Rows are points. A path goes straight from each point to the next, and from the last back to the first. The post is the endless flat space through its rows: a point in 2 columns, a line in 3, a plane in 4, and so on, so that a path can go around it. How many times does the path go around the post? Going back the other way cancels.

Post (1 x 2):
[[ 0.03 -0.04]]
Path:
[[-0.41  0.27]
 [-0.11 -0.21]
 [ 0.11 -0.23]
 [-0.21 -0.23]
 [-0.39  0.14]
 [ 0.03  0.47]
 [ 0.44 -0.01]
 [ 0.23  0.14]
 [-0.12  0.12]
 [-0.32 -0.15]
 [-0.06 -0.49]
 [ 0.38 -0.16]
 [ 0.39  0.25]
 [ 0.01  0.14]
 [-0.51  0.03]
 [-0.16 -0.41]
 [-0.44 -0.32]
 [-0.04 -0.42]
 [ 0.43 -0.29]
 [ 0.17  0.16]
 [-0.36  0.34]
 [-0.45 -0.12]
 [-0.22 -0.43]
 [-0.43 -0.06]
 [-0.47  0.01]
 [-0.03 -0.33]
 [ 0.22 -0.34]
 [ 0.43  0.27]
 [-0.05  0.23]]
Times around: 3

Post, 2 rows:
[[-0.32 -0.12  0.09]
 [ 0.28  0.07 -0.05]]
Path:
[[ 0.46 -0.38 -0.18]
 [-0.37 -0.20 -0.04]
 [ 0.16  0.14 -0.18]
 [ 0.22  0.53  0.18]
 [ 0.44  0.17  0.36]
 [ 0.32 -0.20  0.05]
 [-0.46 -0.30  0.01]
 [-0.06  0.12 -0.32]
 [-0.39  0.29  0.12]
 [ 0.47  0.25  0.10]
 [-0.19 -0.42  0.26]
 [ 0.26 -0.13 -0.18]
 [-0.05 -0.55  0.06]
 [ 0.21  0.02  0.10]
 [ 0.17  0.06  0.17]
 [ 0.23 -0.08  0.01]
 [ 0.44 -0.37 -0.32]
 [-0.10 -0.32 -0.44]
 [-0.31 -0.27  0.10]
 [ 0.81  0.04 -0.40]
 [ 0.23  0.14 -0.21]
 [-0.22  0.10  0.13]
 [-0.71  0.24  0.33]
 [ 0.58  0.28  0.18]
 [ 0.38  0.00  0.13]
 [ 0.49  0.45  0.34]
 [ 0.01  0.32  0.28]
 [ 0.06  0.03  0.29]
 [ 0.08 -0.40  0.20]
 [ 0.02 -0.20  0.04]]
Times around: 3

Post, 5 rows:
[[ 0.03 -0.23  0.01 -0.10 -0.20  0.18]
 [-0.34  0.11 -0.01 -0.41  0.09  0.10]
 [ 0.52 -0.01 -0.28  0.65  0.16 -0.11]
 [-0.12 -0.17  0.36 -0.14  0.22 -0.44]
 [ 0.15 -0.24  0.41 -0.24 -0.13  0.29]]
Path:
[[ 0.22 -0.03  0.36  0.20  0.10 -0.21]
 [ 0.59  0.18  0.31 -0.23 -0.15  0.24]
 [ 0.31 -0.01 -0.19 -0.14  0.26 -0.06]
 [ 0.34 -0.42  0.60  0.19  0.27 -0.10]
 [-0.10 -0.61  0.36 -0.01 -0.03 -0.24]
 [-0.33 -0.17  0.49  0.02 -0.12  0.41]
 [ 0.08  0.23  0.33  0.10  0.35 -0.44]
 [ 0.12  0.11  0.19 -0.78 -0.26  0.24]
 [-0.01 -0.30 -0.24 -0.25 -0.36  0.20]
 [-0.06 -0.10  0.36 -0.12  0.57 -0.11]
 [-0.32  0.09  0.30 -0.05  0.44 -0.20]
 [ 0.22  0.48  0.21  0.37  0.23  0.31]
 [ 0.26 -0.27  0.08 -0.26 -0.33 -0.11]
 [ 0.32 -0.45 -0.21 -0.41 -0.34  0.00]
 [-0.38 -0.45 -0.13  0.01  0.11 -0.51]
 [-0.19 -0.22  0.44 -0.09  0.15 -0.20]
 [ 0.09 -0.17  0.31 -0.14 -0.29  0.37]
 [ 0.11 -0.02 -0.36  0.06 -0.25 -0.03]
 [ 0.49 -0.39  0.55  0.17 -0.05 -0.32]
 [ 0.18  0.05  0.26  0.27 -0.22  0.05]
 [ 0.41  0.04  0.25 -0.16  0.12 -0.39]
 [-0.02 -0.39 -0.23  0.04 -0.06 -0.58]
 [-0.21  0.12  0.10 -0.45  0.33  0.34]
 [-0.73  0.12  0.09 -0.23  0.35 -0.23]]
Times around: 4

Post (8 x 9):
[[ 0.29  0.27  0.23 -0.17 -0.33  0.25  0.19  0.06 -0.03]
 [-0.22 -0.23  0.07  0.17  0.31 -0.04 -0.32 -0.27  0.09]
 [-0.26 -0.09  0.16 -0.37  0.05 -0.03 -0.18  0.42  0.12]
 [-0.27  0.22 -0.06 -0.32 -0.07  0.00  0.16  0.63  0.54]
 [-0.05  0.12  0.34  0.14 -0.09  0.15  0.11  0.06 -0.16]
 [-0.20 -0.34 -0.03 -0.06  0.51 -0.25 -0.12  0.01 -0.06]
 [ 0.22 -0.07 -0.15  0.24  0.33 -0.05 -0.32  0.13 -0.29]
 [-0.15  0.07 -0.14  0.12 -0.34  0.34  0.22 -0.23 -0.21]]
Path, 33 rows:
[[-0.21  0.10  0.64 -0.05  0.17  0.10  0.16  0.62  0.12]
 [-0.47  0.08  0.11 -0.34 -0.03  0.23 -0.12 -0.13  0.35]
 [-0.41  0.22  0.60  0.29  0.29 -0.22  0.46  0.13 -0.02]
 [-0.12  0.10 -0.60 -0.39  0.10 -0.27  0.02 -0.42  0.20]
 [-0.17  0.23 -0.20  0.23  0.49  0.08  0.04  0.26 -0.06]
 [-0.20 -0.01 -0.01  0.52  0.17  0.27 -0.34  0.11 -0.16]
 [-0.56 -0.58  0.01 -0.02  0.44 -0.14 -0.40  0.32 -0.18]
 [-0.49 -0.36  0.18  0.03 -0.14  0.03 -0.08 -0.23 -0.17]
 [ 0.08  0.24  0.21  0.18 -0.10 -0.17  0.02  0.12  0.01]
 [-0.30 -0.05 -0.62  0.09  0.01 -0.29 -0.58  0.30 -0.25]
 [ 0.10 -0.28 -0.18 -0.20  0.09 -0.29 -0.44  0.59  0.04]
 [-0.09 -0.11  0.22  0.04  0.30 -0.46 -0.31 -0.29  0.36]
 [ 0.12  0.10  0.37 -0.44  0.00 -0.07 -0.64  0.03 -0.08]
 [ 0.17  0.09  0.65 -0.47 -0.27  0.00 -0.17 -0.23  0.32]
 [ 0.02 -0.35 -0.14 -0.15 -0.03 -0.26  0.38 -0.24  0.02]
 [ 0.90 -0.22  0.12  0.03  0.08  0.17  0.22  0.10 -0.61]
 [-0.14  0.01  0.10  0.21  0.21  0.28  0.16  0.13  0.11]
 [-0.44  0.38 -0.51  0.14  0.34  0.04 -0.13  0.28  0.30]
 [-0.37  0.15 -0.10 -0.49  0.21 -0.35 -0.07  0.10  0.42]
 [ 0.11  0.47 -0.16  0.63 -0.01  0.50 -0.30 -0.37  0.32]
 [-0.36  0.22 -0.16  0.39  0.17  0.24  0.45  0.56  0.13]
 [ 0.54  0.39  0.05  0.50 -0.21  0.40 -0.19  0.90 -0.29]
 [-0.20 -0.02  0.55 -0.13 -0.37  0.19 -0.22 -0.18  0.15]
 [ 0.08  0.02  0.08  0.23  0.01 -0.12  0.08 -0.02 -0.84]
 [-0.20  0.16  0.31  0.46  0.31 -0.19 -0.22 -0.01  0.13]
 [ 0.26  0.00 -0.01  0.14 -0.06  0.08 -0.35 -0.15 -0.25]
 [-0.28 -0.39  0.07  0.08 -0.11  0.03  0.03  0.28 -0.34]
 [ 0.01 -0.21 -0.27  0.18  0.17  0.18  0.18  0.12 -0.23]
 [ 0.06 -0.03  0.18  0.34  0.85 -0.04 -0.22  0.25 -0.27]
 [-0.08  0.12 -0.30 -0.05  0.29 -0.04 -0.37  0.08  0.23]
 [-0.33  0.22 -0.51 -0.10 -0.05  0.27  0.10  0.31  0.33]
 [ 0.51 -0.14  0.61  0.30  0.40  0.20 -0.19  0.16 -0.34]
 [ 0.56  0.47 -0.25  0.46  0.00  0.24 -0.27  0.73  0.21]]
Times around: 0

Post (10 x 11):
[[ 0.01  0.00  0.30  0.03  0.32 -0.11  0.20 -0.09  0.09  0.14 -0.48]
 [-0.04 -0.75  0.34  0.37 -0.56  0.09 -0.12  0.27  0.01  0.32  0.40]
 [-0.27 -0.09 -0.10  0.11 -0.15  0.12  0.16  0.05  0.24  0.04 -0.16]
 [-0.04 -0.10  0.11 -0.18 -0.14  0.30  0.00  0.32  0.21  0.32  0.23]
 [ 0.53 -0.55 -0.18 -0.23  0.08 -0.12 -0.30  0.42 -0.01 -0.33  0.01]
 [ 0.46 -0.01 -0.15 -0.15  0.11 -0.30 -0.05  0.24  0.18 -0.21 -0.08]
 [-0.12  0.22  0.01  0.37  0.31 -0.12  0.03 -0.04 -0.17 -0.13 -0.47]
 [ 0.04  0.27  0.43  0.03 -0.35  0.22 -0.02 -0.28 -0.06 -0.18 -0.05]
 [-0.13 -0.01  0.02 -0.11 -0.34  0.09 -0.24  0.08 -0.08  0.32 -0.03]
 [ 0.05  0.19 -0.29 -0.04  0.21  0.11 -0.22 -0.18  0.00  0.21 -0.09]]
Path, 24 rows:
[[-0.05 -0.18  0.52  0.49 -0.36  0.23  0.25 -0.28  0.41 -0.60 -0.46]
 [-0.01  0.08  0.36 -0.59  0.22  0.11  0.14  0.11  0.51  0.12 -0.13]
 [-0.46 -0.38  0.10 -0.03  0.10 -0.11  0.01  0.04 -0.24  0.21 -0.26]
 [ 0.35  0.44  0.26 -0.21  0.48  0.11  0.16  0.23 -0.17  0.26 -0.22]
 [ 0.52  0.13  0.45  0.61 -0.44 -0.20 -0.22  0.02 -0.59 -0.07 -0.41]
 [ 0.15 -0.55  0.77 -0.34 -0.23 -0.13 -0.60  0.18 -0.05  0.62  0.04]
 [-0.44 -0.21 -0.68 -0.17  0.10 -0.25 -0.25  0.18  0.26  0.36  0.27]
 [ 0.48  0.23 -0.20  0.05  0.19 -0.36 -0.26  0.29 -0.56  0.04  0.09]
 [ 0.37 -0.11 -0.48  0.15  0.27  0.02  0.03  0.02  0.26  0.04  0.09]
 [-0.03 -0.76  0.22  0.17  0.20 -0.13  0.20  0.27  0.35  0.63 -0.32]
 [ 0.44  0.04  0.64 -0.31 -0.22  0.17 -0.02 -0.62  0.27 -0.29  0.11]
 [ 0.56 -0.39  0.49  0.05  0.51 -0.51 -0.30  0.11 -0.23  0.40  0.18]
 [ 0.27  0.60  0.62 -0.04  0.11 -0.20  0.35 -0.15 -0.31 -0.06 -0.44]
 [ 0.11 -0.49 -0.08 -0.05 -0.05 -0.09 -0.48 -0.08 -0.18  0.11  0.33]
 [ 0.03 -0.15 -0.15  0.07 -0.19 -0.02 -0.02 -0.21  0.50  0.10  0.25]
 [-0.52 -0.35 -0.08  0.42 -0.63  0.54  0.23  0.36  0.66  0.26  0.04]
 [ 0.08 -0.44  0.07  0.22  0.01  0.32  0.17  0.15  0.00  0.07 -0.33]
 [-0.41 -0.33  0.05  0.15 -0.30  0.10 -0.07  0.13 -0.33  0.15 -0.08]
 [-0.11 -0.17 -0.19 -0.39 -0.29  0.11 -0.22  0.19  0.19 -0.22  0.15]
 [ 0.09  0.20 -0.32  0.12 -0.02  0.09 -0.14 -0.33  0.55  0.03  0.27]
 [ 0.24 -0.35  0.07  0.34 -0.16  0.05 -0.23  0.13 -0.07 -0.03 -0.25]
 [-0.21 -0.26 -0.18  0.02  0.15 -0.02 -0.08 -0.15 -0.35  0.42 -0.63]
 [-0.23 -0.51  0.24  0.00 -0.43 -0.02 -0.08  0.22 -0.43  0.23 -0.05]
 [ 0.35 -0.46  0.00  0.66  0.17  0.04 -0.11  0.26 -0.20  0.34 -0.11]]
Times around: 1

Post, 13 rows:
[[ 0.24 -0.16 -0.91 -0.50 -0.28  0.03  0.19 -0.39 -0.16  0.11  0.14  0.10
  -0.02 -0.01]
 [-0.12 -0.03 -0.14  0.02  0.18 -0.11  0.21  0.07 -0.01  0.07  0.19 -0.42
  -0.07 -0.10]
 [-0.05 -0.21  0.00  0.07 -0.01 -0.08  0.02 -0.23 -0.24  0.16 -0.20 -0.06
   0.13 -0.12]
 [ 0.13  0.13  0.46 -0.59 -0.15  0.16 -0.16 -0.60  0.29 -0.04 -0.03  0.18
   0.03  0.31]
 [-0.07 -0.29  0.62 -0.75 -0.27  0.12  0.19 -0.50  0.23  0.04 -0.22  0.05
   0.25 -0.03]
 [-0.35 -0.04 -0.05  0.07  0.07 -0.04  0.19  0.21  0.08  0.12 -0.02  0.12
   0.36  0.11]
 [-0.18 -0.05 -0.14 -0.01 -0.44  0.00  0.30 -0.17 -0.11 -0.15  0.24  0.20
   0.01 -0.12]
 [-0.11 -0.20  0.22 -0.07  0.07 -0.23  0.10  0.44 -0.24 -0.30  0.03  0.03
   0.14 -0.06]
 [-0.22  0.09  0.05 -0.39 -0.34 -0.36  0.22  0.28 -0.15  0.16 -0.06  0.10
   0.28 -0.16]
 [-0.27 -0.03  0.19  0.17 -0.31 -0.06  0.11  0.21 -0.06 -0.10 -0.04 -0.31
   0.35  0.14]
 [ 0.00  0.10  0.06  0.26  0.10 -0.21  0.32  0.14  0.01 -0.25  0.02 -0.21
   0.37 -0.14]
 [ 0.78  0.02 -0.21 -0.32 -0.55  0.29  0.03 -0.14  0.07  0.33  0.25  0.12
  -0.23  0.26]
 [-0.13  0.19 -0.16  0.22 -0.20  0.30 -0.08  0.10  0.11 -0.27  0.04 -0.12
   0.20 -0.37]]
Path, 28 rows:
[[ 0.08  0.10  0.16 -0.33 -0.29 -0.17 -0.03 -0.14  0.03  0.23 -0.84  0.28
   0.39 -0.24]
 [-0.05 -0.25  0.12  0.47 -0.23  0.20  0.21 -0.04 -0.14 -0.10 -0.10 -0.05
   0.16 -0.05]
 [ 0.20 -0.04  0.06  0.32 -0.07  0.10  0.54  0.01 -0.10  0.45  0.12 -0.05
   0.42  0.33]
 [-0.03 -0.33  0.10 -0.44 -0.38  0.22  0.07  0.19 -0.09  0.65 -0.06 -0.31
   0.18  0.30]
 [-0.11 -0.13  0.00 -0.31 -0.10  0.61 -0.17 -0.32  0.44 -0.21  0.80 -0.23
  -0.15  0.09]
 [ 0.10 -0.10  0.11  0.29 -0.26 -0.12 -0.14 -0.53  0.08  0.05 -0.23 -0.05
   0.23 -0.05]
 [ 0.00 -0.05  0.30 -0.52  0.00 -0.21  0.02  0.47  0.09  0.25 -0.17  0.07
  -0.07 -0.25]
 [ 0.07 -0.31 -0.09 -0.09  0.33 -0.13  0.70  0.32 -0.09 -0.43 -0.06  0.18
   0.22  0.16]
 [ 0.27  0.09  0.53  0.25  0.24 -0.35  0.45  0.35 -0.03 -0.06 -0.18  0.14
   0.97  0.42]
 [ 0.21 -0.04  0.96 -0.16  0.23 -0.57  0.24  0.40  0.08 -0.01  0.13 -0.80
   0.69  0.76]
 [-0.27 -0.15  0.22 -0.36 -0.62  0.23 -0.23 -0.37  0.21 -0.40 -0.06  0.39
   0.21 -0.50]
 [ 0.21  0.19 -0.05 -0.49  0.06 -0.32 -0.02 -0.23 -0.04 -0.27 -0.20  0.23
   0.11 -0.20]
 [-0.02 -0.14  0.55 -0.49  0.04  0.05  0.16  0.21 -0.05 -0.54 -0.08 -0.05
  -0.13 -0.22]
 [ 0.14 -0.15  0.22 -0.65  0.46 -0.41  0.90  0.49 -0.15 -0.24  0.04  0.33
   0.58 -0.29]
 [ 0.67 -0.36 -0.14 -0.51 -0.14 -0.06  0.21  0.25 -0.33  0.38  0.23 -0.06
  -0.03 -0.04]
 [ 0.15  0.09 -0.42  0.07 -0.07  0.02  0.27  0.11  0.31  0.40  0.53 -0.08
   0.05  0.31]
 [-0.09 -0.03  0.24 -0.25 -0.56 -0.07  0.13 -0.84  0.08 -0.35 -0.12  0.30
  -0.03 -0.30]
 [-0.08  0.07  0.11  0.34 -0.15  0.18  0.05 -0.26 -0.03 -0.04 -0.13 -0.09
  -0.02 -0.24]
 [ 0.22  0.05 -0.41  0.34  0.45  0.11  0.22 -0.08  0.09 -0.78  0.27  0.32
  -0.03  0.32]
 [-0.25 -0.04  0.45  0.01  0.11  0.25 -0.05 -0.03 -0.32 -0.19 -0.17 -0.05
  -0.08 -0.46]
 [ 0.04 -0.09 -0.22 -0.31  0.37 -0.17  0.17  0.22 -0.41 -0.24  0.19  0.54
   0.45 -0.16]
 [-0.93 -0.10 -0.18  0.16 -0.23 -0.01  0.07 -0.73  0.02  0.33  0.01 -0.57
   0.15  0.15]
 [-0.13 -0.04  0.55 -0.18  0.19 -0.27  0.27  0.06  0.36 -1.19  0.20  0.44
   0.42 -0.24]
 [ 0.06  0.00 -0.27  0.19 -0.05  0.02  0.19 -0.18 -0.05 -0.15 -0.09  0.03
   0.15 -0.15]
 [ 0.13  0.57  0.17  0.31 -0.52  0.21  0.00  0.15  0.21  0.30 -0.02 -0.49
   0.25  0.18]
 [ 0.02 -0.21 -0.23 -0.87  0.20 -0.10  0.20  0.15 -0.33  0.04  0.46  0.14
  -0.12  0.14]
 [ 0.12  0.17  0.39 -0.01  0.07  0.19 -0.12 -0.27  0.20  0.34  0.32 -0.17
  -0.33 -0.21]
 [-0.31 -0.35  0.32  0.49 -0.34  0.14 -0.07 -0.30 -0.09  0.20 -0.51  0.00
   0.54 -0.24]]
Times around: 5

Post (17 x 18):
[[ 0.17 -0.21  0.39 -0.21 -0.07  0.19  0.07  0.03  0.12 -0.05 -0.32 -0.27
   0.23 -0.33 -0.09  0.13 -0.10  0.43]
 [-0.04  0.02  0.73  0.00  0.38  0.08  0.10 -0.01 -0.33 -0.20 -0.58 -0.09
  -0.08 -0.23 -0.06  0.15 -0.07  0.01]
 [ 0.23 -0.08 -0.11 -0.08 -0.06  0.24  0.13  0.29  0.12  0.08 -0.09  0.32
  -0.67  0.11  0.13  0.02 -0.16 -0.28]
 [ 0.47  0.33 -0.07  0.10  0.12 -0.19  0.05  0.01 -0.11  0.55  0.15  0.34
  -0.44  0.14  0.09  0.16 -0.18 -0.25]
 [ 0.11 -0.45 -0.42  0.03  0.25  0.16 -0.10 -0.04  0.18  0.22  0.33 -0.08
   0.17 -0.01  0.04  0.00 -0.07 -0.07]
 [ 0.30 -0.59  0.08 -0.08  0.14 -0.01  0.03  0.01  0.24  0.17  0.27 -0.16
   0.41  0.20  0.32 -0.19  0.02  0.06]
 [ 0.25  0.24 -0.35  0.49 -0.26  0.02  0.07 -0.07  0.16  0.21  0.05  0.08
  -0.41  0.36  0.29 -0.16 -0.11 -0.46]
 [ 0.08 -0.37 -0.19 -0.20  0.19  0.16 -0.18 -0.32  0.05  0.39  0.44 -0.36
   0.06  0.09  0.10 -0.45  0.13 -0.12]
 [ 0.48  0.19 -0.27  0.13 -0.04  0.02 -0.24  0.16 -0.17  0.21  0.40  0.10
  -0.53  0.44  0.31  0.33  0.20 -0.57]
 [-0.27  0.31  0.55 -0.26  0.07  0.02 -0.34  0.23  0.08  0.02 -0.54  0.02
   0.05 -0.44  0.15  0.31  0.09  0.13]
 [-0.17 -0.03  0.50 -0.22  0.12 -0.08  0.11  0.30  0.12  0.15 -0.39 -0.55
   0.03 -0.41 -0.24  0.32 -0.14 -0.04]
 [ 0.23  0.08  0.29 -0.24  0.30 -0.18  0.17 -0.16  0.14 -0.05 -0.35 -0.16
   0.13 -0.27  0.13  0.19  0.08 -0.15]
 [ 0.01  0.13  0.04  0.22 -0.14 -0.18  0.16  0.04  0.07  0.23  0.27  0.36
  -0.61  0.14  0.25  0.28  0.07 -0.20]
 [ 0.11 -0.52 -0.33 -0.04  0.02 -0.04  0.01  0.10  0.02  0.31 -0.03 -0.44
   0.29  0.20 -0.05 -0.19  0.38  0.27]
 [ 0.09  0.26  0.12  0.14 -0.12  0.17  0.21  0.19 -0.14  0.19  0.15  0.47
  -0.08  0.07 -0.06  0.22  0.11 -0.39]
 [ 0.06  0.32  0.40 -0.39  0.16 -0.14  0.13  0.36 -0.26 -0.27 -0.26 -0.10
   0.17 -0.10  0.01  0.28 -0.32  0.06]
 [-0.21 -0.40  0.04 -0.33  0.02  0.07  0.20 -0.07  0.02  0.38  0.01 -0.38
   0.31  0.26  0.31  0.16 -0.02 -0.04]]
Path, 30 rows:
[[ 0.04 -0.48  0.12 -0.34  0.07  0.74  0.57  0.16  0.14 -0.06 -0.57 -0.34
  -0.06 -0.13 -0.20 -0.49 -0.15  0.00]
 [-0.23 -0.14  0.26 -0.30 -0.22  0.24  0.37  0.18  0.48  0.16  0.24  0.03
   0.10  0.15  0.09  0.66 -0.31 -0.07]
 [-0.13 -0.42  0.20 -0.41  0.08  0.40  0.23  0.15 -0.14 -0.11 -0.15 -0.18
   0.41 -0.20 -0.44  0.07 -0.90  0.32]
 [-0.46 -0.56  0.19 -0.60 -0.51  0.44 -0.05  0.53  0.01  0.15  0.09 -0.08
  -0.31  0.24  0.41  0.22 -0.43  0.36]
 [ 0.29  0.33  0.27 -0.57 -0.02 -0.25 -0.02  0.55  0.25  0.25  0.09  0.17
   0.18 -0.55  0.08  0.54 -0.03 -0.35]
 [ 0.27 -0.08  0.81 -0.48  0.33 -0.23 -0.37  0.04 -0.08  0.14  0.01  0.40
  -0.62 -0.42  0.07  0.56  0.28 -0.06]
 [ 0.08  0.13 -0.49 -0.20 -0.06  0.09 -0.11 -0.45 -0.13  0.57  0.40 -0.07
  -0.03  0.16 -0.14 -0.42  0.03  0.07]
 [-0.15  0.09  0.08 -0.03  0.02  0.03 -0.06  0.25 -0.03 -0.13 -0.81 -0.41
  -0.50 -0.41 -0.40 -0.04 -0.04  0.07]
 [-0.03 -0.27  0.26  0.39 -0.11  0.18  0.30 -0.20  0.03 -0.04 -0.36 -0.13
  -0.29  0.47  0.30  0.01 -0.14 -0.56]
 [ 0.01  0.04  0.40  0.25  0.02  0.32 -0.21  0.03  0.18 -0.12 -0.25  0.11
   0.03  0.21  0.32  0.06  0.14 -0.11]
 [-0.20 -0.39  0.27  0.13 -0.20  0.27  0.51  0.19  0.28  0.16 -0.31 -0.15
  -0.29  0.11  0.19  0.32  0.24 -0.04]
 [ 0.21  0.07  0.44 -0.57  0.67 -0.16  0.03 -0.23 -0.14  0.46 -0.06 -0.46
   0.02 -0.29  0.17  0.31 -0.40 -0.31]
 [-0.24 -0.15  0.16 -0.42 -0.17  0.26  0.22  0.14  0.10 -0.19 -0.21  0.44
  -0.14 -0.06  0.43  0.09  0.18 -0.39]
 [-0.26 -0.22  0.77 -0.07  0.16 -0.17  0.61  0.01 -0.32  0.18  0.19 -0.03
   0.38  0.27 -0.04  0.25 -0.27 -0.31]
 [ 0.87  0.39  0.21  0.02  0.42 -0.66 -0.48 -0.09  0.00  0.17  0.19  0.21
   0.27  0.03  0.32  0.05  0.36  0.28]
 [ 0.53 -0.47 -0.25 -0.04  0.42  0.05  0.44 -0.18 -0.32  0.07  0.63 -0.26
   0.56  0.49 -0.29  0.16  0.15 -0.13]
 [ 0.25 -0.16  0.08  0.13 -0.21  0.30 -0.10  0.20 -0.15 -0.14 -0.12 -0.06
  -0.33  0.27 -0.08  0.12 -0.26  0.00]
 [ 0.47 -0.55 -0.28 -0.88  0.05  0.42 -0.64  0.09  0.08  0.14  0.39  0.27
  -0.18 -0.12  0.34  0.24 -0.03  0.36]
 [-0.16  0.09  0.27  0.15 -0.11 -0.41  0.32  0.40 -0.42  0.04  0.21  0.04
  -0.03  0.51  0.62  0.39 -0.03 -0.45]
 [-0.05  0.13  0.02 -0.22 -0.10 -0.08 -0.08 -0.01  0.39  0.19  0.07 -0.58
  -0.39 -0.35  0.33 -0.05 -0.31 -0.29]
 [ 0.13  0.06 -0.20  0.06  0.16 -0.24  0.07  0.30 -0.19 -0.19  0.01  0.14
  -0.70  0.00  0.18  0.01 -0.59 -0.44]
 [-0.05 -0.31  0.06 -0.32  0.38  0.03 -0.07  0.17  0.49  0.50 -0.42  0.35
  -0.42 -0.58  0.10 -0.05 -0.01  0.02]
 [ 0.52  0.56 -0.05  0.08  0.12 -0.97  0.37 -0.04 -0.15  0.39  0.64 -0.25
   0.51  0.34  0.42  0.64  0.57 -0.04]
 [-0.25 -0.40 -0.29 -0.19 -0.40  0.44  0.27 -0.02  0.64  0.02 -0.11 -0.67
  -0.62 -0.03 -0.01 -0.27 -0.08  0.02]
 [ 0.46  0.27  0.23  0.29  0.09 -0.13 -0.08 -0.08  0.39  0.19 -0.04  0.16
  -0.15 -0.15  0.60  0.54  0.11 -0.26]
 [ 0.07  0.02  0.08 -0.12 -0.06 -0.09  0.40 -0.08  0.14 -0.09 -0.34 -0.11
  -0.05 -0.25  0.11  0.31 -0.29  0.09]
 [ 0.46 -0.20  0.28 -0.05  0.17  0.16  0.00  0.18 -0.53 -0.16 -0.25 -0.01
   0.21  0.10  0.04  0.20 -0.73  0.07]
 [ 0.36  0.36  0.02 -0.27  0.09 -0.59 -0.23 -0.22  0.29  0.11 -0.36 -0.26
   0.26  0.30  0.55  0.23  0.19 -0.19]
 [ 0.16 -0.40 -0.05 -0.24  0.18  0.35  0.19  0.25 -0.26  0.35 -0.17 -0.75
  -0.14  0.48 -0.30  0.21  0.25 -0.17]
 [ 0.00 -0.35  0.09 -0.03 -0.07 -0.08  0.18  0.29  0.11  0.13 -0.12 -0.08
  -0.05  0.26  0.35  0.21  0.22  0.64]]
Times around: 1
